Every row gives one point. Each copy is the shape, with its points in the same order, turned, moved and blurred by noise. Is it also mirrored, or only turned?
In the rows, zero is written as 128.

Shape (7 x 3)
0: 130 163 147
1: 182  36 126
2: 157 141 134
3: 123 183 149
4: 159  74 159
5: 151 155 180
6:  80 143 130
Copy 1 (7 x 3)
0: 113 153 150
1: 138  68  41
2: 133 144 122
3: 110 168 167
4: 106 103  71
5:  94 171 119
6:  98 107 178
Copy 1 is: mirrored
Copy 2 (7 x 3)
0: 125 145 171
1: 189 111  52
2: 167 137 145
3: 122 158 190
4: 159 138  75
5: 136 184 145
6:  99 105 166
Copy 2 is: mirrored
Copy 3 (7 x 3)
0: 149 174 142
1:  77 127  42
2: 143 174 112
3: 155 185 167
4:  78 153  87
5: 118 202 146
6: 155 134 163
Copy 3 is: mirrored
Copy 4 (7 x 3)
0:  80 134 108
1: 195  45 124
2: 113 106  93
3:  70 147  99
4: 143  70 150
5:  61 101 136
6: 112 171 142
Copy 4 is: mirrored

Shape (6 x 3)
0:  84 175 140
1: 160  87 114
2: 177 172 181
3:  82 106 117
4:  85 116 163
5: 120 194 132
Copy 1 (6 x 3)
0:  87 151 177
1: 173 105  81
2: 191 150 169
3:  89 101 112
4: 102  94 163
5: 123 179 168
Copy 1 is: only turned
Copy 2 (6 x 3)
0:  85 189 133
1: 145  74 122
2: 181 180 158
3:  69 108 126
4:  87 133 168
5: 120 190 114
Copy 2 is: only turned
Copy 3 (6 x 3)
0:  84 101 170
1: 168 144 108
2: 175  50 157
3: 108 167 145
4: 120 152 193
5: 101  67 135
Copy 3 is: mirrored

Shape (10 x 4)
0: 110 101 139 188
1:  92 160 110 115
2:  82 191 202 115
3: 138  84 122 122
4: 118 141 150 129
5: 157 121 112 132
6: 111 130 129 146
7: 154 118 103 154
8: 113 184 209 138
9:  83 175 187  82
Copy 1 (10 x 4)
0: 126  99 127 186
1: 132 145 178 113
2:  92 215 186 170
3: 113 114  96 120
4: 120 158 140 146
5: 152 134 104 122
6: 129 128 142 148
7: 163 118 106 135
8: 108 214 156 190
9:  78 209 180 132
Copy 1 is: mirrored
Copy 2 (10 x 4)
0: 107 145 179 166
1:  74 163 114  98
2:  78 237 169  61
3: 133 105 162 111
4: 115 173 156 100
5: 147 134 132 120
6:  99 155 151 122
7: 145 135 135 140
8: 109 238 185  85
9:  72 204 161  38
Copy 2 is: only turned

Shape (7 x 4)
0: 150 133 185  98
1: 175  91  69 102
2: 183 153  76  95
3: 106 139 137 211
4: 158 107 164  93
5:  95 161 136 124
6: 120 132 144 195
Copy 1 (7 x 4)
0: 148 137 184 123
1: 163  71  75 106
2: 169 133  77  79
3:  43 137 112 154
4: 158 106 166 120
5:  91 148 143  84
6:  57 133 125 160
Copy 1 is: only turned
Copy 2 (7 x 4)
0: 146 150 172 112
1: 187 109  61 102
2: 188 158  67 140
3: 113  66 143 199
4: 159 136 151  93
5:  99 141 123 157
6: 127  75 149 183
Copy 2 is: only turned
Copy 3 (7 x 4)
0: 127 113 153  76
1: 210 174 157 162
2: 188 206 132 122
3: 120 110  43 168
4: 154 113 159  96
5:  88 150 123 141
6: 135 102  56 151
Copy 3 is: mirrored
Copy 4 (7 x 4)
0:  96 115 165  87
1: 173 101  67  83
2: 178 150  92  57
3: 147 163 144 196
4: 115  90 146  86
5:  97 171 118 126
6: 149 149 148 180
Copy 4 is: only turned

Shape (9 x 6)
0: 138  87 187  94 161 113
1: 186  87 128 133 145 201
2: 116 109 100 107  94 157
3: 171 142 165 157 126 167
4: 159 142 130 101  96  49
5: 113 121 105 114  94  29
6: 123 136 115 100 192 162
7: 131 155 102  94  90 158
8: 112 160  98 154  92 201
Copy 1 (9 x 6)
0: 112 143 166  64 154 122
1: 153  49 144 118 172 186
2: 102  93  91 116 102 151
3: 162 109 171 142 139 185
4: 178 171  94 100 103 103
5: 149 167  77 124  88  61
6:  93 128 113 131 195 181
7: 127 124  84 129 100 199
8: 113 102 102 195 112 216
Copy 1 is: only turned
Copy 2 (9 x 6)
0: 144 123 180 145 191 136
1: 155 100  79 127 172 213
2: 105  88 108  70 133 150
3: 139 148 132 132 129 209
4: 181 149 176  85  96  97
5: 147 124 161  90  73  63
6: 117 155  85 122 194 132
7: 118 133 103  49 132 157
8:  81 129  74  88 107 198
Copy 2 is: only turned
Copy 3 (9 x 6)
0: 150  76 192  84 143 147
1: 110  79  90 110  73 172
2: 151  96  81 140 164 175
3: 116 111 133 160  90 171
4: 195 142 138 144 167  92
5: 182 128 108 136 202  72
6:  93 127 122  63 154 169
7: 154 140  82 168 164 184
8:  90 122  61 179 157 192
Copy 3 is: mirrored

Shape (12 x 6)
0: 162  91 128 138 169 115
1: 120  84 122 181 106 120
2: 166  87 178 174 109 113
3: 105 106 117 154  70 105
4: 165 182  95 130  92  85
5: 191 120 103 132 116 129
6: 160  79 145 149 128 162
7: 129 156 137 150 170 170
8: 203 193 104 153 138 142
9:  78  88  87  57 132 144
10: 162 110 123 127 128 103
11:  78  75 128 170 187 124
Copy 1 (12 x 6)
0: 149  92 132 148 193 132
1: 119  96 104 201 130 127
2: 136  80 167 186 120 133
3: 137 129  95 188  99 111
4: 196 193 143 174 125 116
5: 189 127 135 182 160 156
6: 145  76 125 168 155 177
7: 102 142 126 122 176 182
8: 166 189 163 171 178 180
9: 167 108  21  99 146 121
10: 165 114 140 156 157 123
11:  74  86  89 144 188 114
Copy 1 is: only turned
Copy 2 (12 x 6)
0: 114  58 112 165 170 164
1:  82  87  87 198 104 156
2: 136  48  64 183 106 163
3:  81 106  87 170  85 114
4: 143  99 116 178 139  53
5: 127  50 141 175 132 115
6: 122  54 125 173 106 187
7: 157 126 142 181 150 180
8: 185  82 159 210 158 101
9:  56 123 159  88 133 151
10: 116  62 108 154 145 125
11:  67 119  90 178 165 212
Copy 2 is: mirrored

Shape (11 x 8)
0: 126 165 150 163 134  91 155 168
1:  95 127  59 157 172 105  57 154
2:  80 108  88 126  83  92 135  78
3: 113 147 155 115 124  98 205  93
4:  96 126 144 132 100 105 145 139
5: 156 135 141 114 127 114  89 135
6: 150  93  91 165 122 106 161 144
7: 116  82 100 196 143  92 156 108
8:  88  97 108 127 109 113 132 189
9: 108 120 124 100  85 168  99 119
10: 127 128 177  96 118 128 116 170
Copy 1 (11 x 8)
0: 135 162 107 174 147  84 111 142
1: 167 127 153 130 107 142   7 125
2:  77  85 119 138 105 166  95 183
3:  68 145  96 143 164 138 157 149
4: 111 109 135 159 142 111 120 165
5: 119 148 167 123  91  99 109 119
6: 145  95  85 150 108 126 121 110
7: 117  89  82 181 122 151  86 101
8: 164  78 139 138 145 105 101 158
9: 132 109 192 131  91 152 139 165
10: 129 132 184 135 141  76 141 136
Copy 1 is: only turned
Copy 2 (11 x 8)
0:  70 143 139 118 159 134 109 182
1: 137 104 129  36 188  70 120 109
2: 105 127  97 119  82  78 150  86
3:  59 132 133 176  98 149 113 111
4:  96 124 123 116 101 122 128 160
5: 155 150 156 107 144 144 118 131
6: 119 116 140 148 140  65  90 152
7:  83 106 167 143 138  42 128 124
8: 118  95 111  77 107  96 105 177
9: 169 104  95 117 111 146 153 130
10: 141 122 155 101 109 177 114 170
Copy 2 is: mirrored

Shape (13 x 8)
0: 164 146  74 118 100  53 121 127
1: 145 184  96 214 144 111 107 155
2: 173 155  65 110 134  60 118 112
3: 132 133 127  87 160 135 142 118
4: 137 162 138 129 121  56  95 112
5: 115  70 117 116 136 128 140 135
6: 109 195 146 171 112 119 110 115
7: 170 124  86 120 126  76 128  67
8: 109 202  96 238  92 127 141 135
9: 123 108 169 112 140 147 166 147
10: 106 101 151 114 171 142  92 126
11: 109 101 121  90  95 194 139 145
12: 152  96 170 118 120 182 123 138
Copy 1 (13 x 8)
0: 198 109 132 147 103  77 163 166
1: 199 141 126 205 122 140  76 124
2: 201 131 108 149 124  69 171 147
3: 119 160 125 112 159 127 161 139
4: 178 135 171 131 118  73 126 118
5:  98  87 135 133 160 134 154 157
6: 160 159 166 152  90 137  97  99
7: 187 104 123 132 133  93 193 110
8: 189 139 155 220  60 183  97 115
9: 103 139 169 116 168 168 141 159
10:  87 123 133 112 171 115 107 113
11:  85 113 112  90 116 182 139 171
12: 120 115 140  79 163 182 113 140
Copy 1 is: only turned
Copy 2 (13 x 8)
0: 152 141  65 163 183  61 140 128
1: 129 117  94 132 187 108  30 126
2: 150 144  67 161 215  82 149 116
3: 112 149 114 122 179 152 166 145
4: 136 152 132 126 173  59 121 106
5:  88 100 109 155 141 139 171 159
6: 126 166 128 110 139 110  66 106
7: 158 122  87 163 183 105 166  85
8: 123 135  61 120 125 121   7  98
9:  98 116 121  91 130 149 156 169
10:  78 134 173 141 170 152 145 147
11: 110 158 106 160 104 180 154 190
12: 137 116 147 124 120 174 143 180
Copy 2 is: mirrored
Copy 3 (13 x 8)
0: 155 121 104  93  56  97  77 126
1: 149 161  91 158 151 140  45 124
2: 166 136 111  72  73  99  80 103
3: 112 112 131  71 144 117 144 117
4: 121 112 155 115  99  87  60 114
5: 123  62  83  93 147  95 142 135
6: 116 148 158 155 146 113  75 156
7: 190 110 134  94  88  83 117 108
8: 147 185  98 203 143 121  71 181
9:  80  79 117 118 151 131 161 128
10: 109  71 131  83 195 101 110 119
11: 109  77 106  78 158 138 161 202
12: 116  53 135 107 165 165 144 151
Copy 3 is: mirrored

Shape (13 x 9)
0: 158 144  61  99 164  93 174 162 173
1: 126  75 166 124 179 148 115 143 157
2: 131 116 138  98 152 118 110 128 112
3: 166 157  99 167 137 180 116  99 117
4: 119 105 164 125 155 109 115 161 125
5: 141  83  90 180  91 100  90 152 110
6: 120 133  84 111 112  93  93 169 149
7: 127 136  91  95  97  84 168 164  80
8: 193 158 104 190 139 151 127  91 111
9: 109 177 126 151 135 160 175 113 165
10: 191 174 129 185 143 126 113 110 114
11: 205  80 144 170  79 156 110  71 179
12:  91  72 163  97 167 102 148  86 169
Copy 1 (13 x 9)
0:  99 128 111  70 110  65  97 125 160
1: 177  72 129 141 165 101 161 108 139
2: 125 100 131 139 134 125 129  91 104
3: 156 141  70 105 115 192 119  85 143
4: 145 103 147 149 170 116 129 122 109
5: 147 102 183  90 155 191  76 118 138
6: 101 107 163 130 126 126  60  99 149
7:  63 134 156 106 111 137 108 161 103
8: 172 166  88  80 121 187 110  95 124
9: 141 183  96 148 121 129 144 130 182
10: 176 174  92  99 133 167  89  87 107
11: 248 116 151 102  75 179 132 105 150
12: 147 108 180 135 141  87 202  89 145
Copy 1 is: mirrored
Copy 2 (13 x 9)
0: 107 146  50 110 136  76 102 176 138
1: 140 138 107  89 177 172 173 114 165
2: 175 120 111 124 147 129 136 115 143
3: 139 115 100 128  47 172 126 133 139
4: 143 130 128 129 175 140 157 120 129
5:  86  47 145 142 136 139 110 128 142
6: 120 115 129 129 153 117  71 151 136
7: 140 108 142 140 129  47 130 161 124
8: 125 102  77 157  41 170 138 126 136
9: 111 198 112 114  76 132 130 121 127
10: 128 118  85 189  72 171 143 125 121
11:  99 106 107 159  86 184 128  87 249
12: 146 161  94  86 177 111 150  51 173
Copy 2 is: only turned
Copy 3 (13 x 9)
0: 143 133 108 126 117 138 143 186 199
1: 157  84 187 169 177 163 123 143 106
2: 139 111 164 118 148 115 125 141 100
3: 158 124 114 114 197 111 173  71 136
4: 145 125 179 162 150 127 103 143 100
5: 139 118  72 178 170  83 109 135  78
6:  98 141 104 136 163 112 104 173 123
7: 112 168 116 133  79  86 143 149 110
8: 186 117 106 121 179  93 156  59 150
9: 103 138 162 158 167 120 180  91 185
10: 186 132 122 122 177  86 119  62 152
11: 138  30  85 158 173 149 117  44 125
12: 113  40 206 167 133 117 137 160 128
Copy 3 is: only turned
